Each row of a before or after table is a point. One or more steps were done to the points. Then noise was added and the rows were shuffled. The steps act on columns, c1 being the first. What was done? A step turns or swaps two columns, mirrors them in a line or flattens them onto one, adds a multiple of one to another, or multiplies or shifts one. Angles are multiples of 10 degrees, from the lower column toward the higher: turns from -170 to 170, lines from 10 to 170 but not 90. Use the fewest steps. Two steps may share a column if one is a turn and the other turns, adds or multiplies; they go together, in the order done. Otherwise the lowest column goes first.

Before:
[[ 36  -2 -13]
 [-21  -3  57]
 [-59 -44   9]
 [-27  28  31]
 [ -8  12   2]
 [ 67  20  34]
 [-73   6  51]
 [ -7  15 -40]
 [ 19  -1   7]
 [-15  29  44]
 [ 10  63 -29]
 [ 17 -13  -3]]
After (12 x 3):
[[ -97  -39   10]
 [  29   -3    5]
 [  26  -15   -1]
 [-116   13   51]
 [ -46   29   32]
 [ -24   33   51]
 [ -12   11    1]
 [ -10   12  -42]
 [  15   64  -29]
 [ 105   18   35]
 [  58   -2  -12]
 [ -31    1   59]]
Steps: multiply c1 by 1.6

Before, 10 rows:
[[ 36  -3 -63  24 -26  13 -11  38 -40]
 [  7   7   3  16  21  34  49  -5  15]
 [ -8  59  29 -45 -33  29 -33  15  40]
 [ 26  20  16  -5  -3 -24  11 -14  -4]
 [  0  47 -10  44  51  -9   7   0  33]
 [ 13  22   9  13  41   3  26  48 -25]
 [ 40  25  28 -16 -14  40 -40 -34  -9]
 [-23  13 -72 -50  62  34  49 -10  30]
 [  9  65 -39  13   6   5  22  20 -15]
 [-45   2   1  -5  55   1  32 -43 -17]]
After:
[[  7 106 -39  13   1  15  23 -21 -14]
 [ 37  39  31 -17   3 121 -39  34  -7]
 [-47   4   2  -9 -65   2  32  17 -16]
 [-23  23 -74 -48 -62 102  50 -13  30]
 [ 36  -7 -63  25  39  38 -10 -27 -41]
 [ 25  32  18  -5   1 -73  11  15  -4]
 [  0  76  -8  44 -49 -30   9 -18  33]
 [  4  12   4  16 -19 102  47  -4  17]
 [ -9  95  29 -44  36  87 -33  -1  38]
 [ 14  34  10  14 -21   7  25 -59 -26]]
Steps: multiply c2 by 1.6; turn c5 and c8 by -160 degrees; multiply c6 by 3

Before (10 x 14):
[[-71 -53  27  17  14 -73  37  -9 -22 -42  17 -41  -4  -5]
 [ 24 -22  24  -6  -9 -19   7 -10  38 -17 -20  19  54 -61]
 [-26 -13   3 -11 -21 -85  25 -47  10 -39  37 -30   2  42]
 [ -7 -36 -57   6  22 -32  21 -33 -20 -61  18 -21  18 -22]
 [-21 -92 -51  34 -36  86 -31  36   0  -7   3  28  43  -1]
 [  6 -41 -50  45  -1  62 -12  77  -9  58 107   0  11 -29]
 [ 52 -59   4 -37 -30  -4 -42  -8 -27  35 -23  -6   1 -61]
 [-11  -2  26  -8  -1 -52  50 -65  42 -67 -14  -7 -59 -30]
 [ 34 -69 -44  80 -43  43  32  96 -15  42  25 -24  25   1]
 [ 32 -60   8 -41 -60  20  21  18   2 -45  11  16  23 -64]]
After:
[[ -4 -52  50  -9  85  86  30 -16   0  -1   3 -45  48  33]
 [-24 -24 -23 -12  10 -90  11 -13  11  -8  44  30  10 -62]
 [-68   4 -45 -41  56 -61  -5  10 -22  -5  23  20  21  -5]
 [ 48 -40  34  24  52   9 -24  58 -26   4 -27  30 -17  24]
 [ 39 -69 -23  42  50  18   3  45   2  -3  19  12  12  48]
 [  0  14   9 -19  38 -22  61  36 -21  -5  29  13  19 -18]
 [-30  -2 -55   2   1 -73   2  56  43   0  -3  10 -54 -42]
 [ 41 -52  -5 -77  60  50  55 -48 -16  -3  16 -33  11  81]
 [ 40 -13 -19  17  20 -40 -17  58  37   4 -18  -9  44  21]
 [ 10  -9  35 -34  41  66  36 -14  -9 -18  93 -28   8  82]]
Steps: turn c1 and c13 by -20 degrees; turn c2 and c5 by -80 degrees; mirror c3 and c7 in the line at 120 degrees; turn c4 and c12 by -140 degrees; add -0.5 times c9 to c6; turn c8 and c14 by 120 degrees; flatten c10 and c11 onto the line at 100 degrees

Before:
[[  2 -46 -15  14 -31  36 -17 -14 -18  10  54  55  -6 -58  43 -16  10 -72
   27  17 -42  21 -16 -74]
 [  3  15 -22  38  34 -20  25 -48  26   3  20  78 -51  13 -51 -45  -8 -77
    6 -54  18  62 -63  41]
 [-63   8 -43   9  25   5 -13 -35 -53  24 -39  38  -4 -11  56   4  -7  32
    6 -30 -18 -44  39 -28]
 [-30 -58 -19   6 -65   9 -84   2 -34 -36 -43  58 -73 -44  49  46  69   8
   31  37   3 -15  48  20]
 [ 16  30 -21 -21  -5 -27 -64 -24 -72 -45 -44  78 -51  47  -7  38 -34  -2
   -3  48  42  66 -50 -71]
 [  6  39   4 -22 -50  29 -12 -18 -10 -43  44  14  -8 -24   9   5 -33 -72
   -9 -35  15  41  17  -2]
 [ 21  28 -98 -30  -1 -51  32 -33 -15 -47 -49 -11 -18  15   8   9  18  30
  -71  10   4 -56 -15  34]
 [ -8  53  -9  65 -60 -54 -28  41 -48 -36  20  79  16 -33   6 -34 -14  -7
   25  35  28  35 -33 -66]
 [ 23 -57 -70  -8 -33  19  14  51 -74  32 -53  44 -16 -40 -28  21  18 -36
  -67  -3 -47 -34 -18 -38]
 [ -1  60   4   5 -25  40  22  16  22 -46  -4  29  -1 -43 -39 -45  37  27
  -59   9 -44 -15 -53  14]
 [  2  -1   3 -22   1 -52 -65   3  -8 -26  31  13 -38 -61 -23  24 -21  -8
   17  31   6  17  56 -15]]
After, 11 rows:
[[  17    7    2  -17  -52   30   -9  -18  -11   49   42   10   -8   -1
   -44  -34  -31  -71    5  -38   18   44   17   -5]
 [   6    5  -69   -8  -34   14   18   50  -72  -15  -52   46  -15  -56
    60   16   16  -36   77   -3  -22  -39  -22  -26]
 [ -31  -57  -15   -8  -29   37   30  -15  -17   13   57   48   -6  -89
    10    0   10  -66  -14   19  -51   23  -17  -10]
 [  36    5  -99   -4    2  -47  -42  -34   -9   37  -51    4  -21   43
   -10   17   16   33   69   11   27  -55  -12    8]
 [  -4   22  -24  -32    0  -27   41  -24  -69   28  -46   75  -54  -33
   -51   86  -27   -2  -17   49   40   70  -52   88]
 [ -50   53  -22   -2   32  -18  -20  -47   27  -11   26   66  -48   37
    16 -101   -7  -74  -10  -53   12   63  -54  -12]
 [ -43  -64  -17  -46  -60   13   96    6  -36   48  -45   32  -70    0
   -11   83   64   10  -30   39   -7  -17   48  -34]
 [ -80   18  -12    0  -61  -53   -5   41  -48   46   19   64   16  -66
   -60    4  -15   -6  -30   38   19   34  -33   14]
 [ -11   52    0   -7  -30   42  -41   14   23   59   -5   27    0    1
   -31  -33   35   22   70   12  -23  -15  -58  -29]
 [ -56  -56  -43  -49   24    8   -4  -34  -53  -18  -37    5   -4  -36
   -32  -21   -4   30   -1  -31  -23  -44   40   -3]
 [  11   26   -2  -17    3  -51   61    1   -9   44   31   11  -35  -37
   -23   55  -17   -9  -22   26   -1   19   56  -36]]
Steps: turn c1 and c12 by 30 degrees; turn c1 and c4 by 50 degrees; turn c2 and c15 by 70 degrees; turn c7 and c15 by 150 degrees; turn c10 and c14 by 160 degrees; turn c14 and c24 by -120 degrees; add 1 times c20 to c16; mirror c19 and c21 in the line at 100 degrees
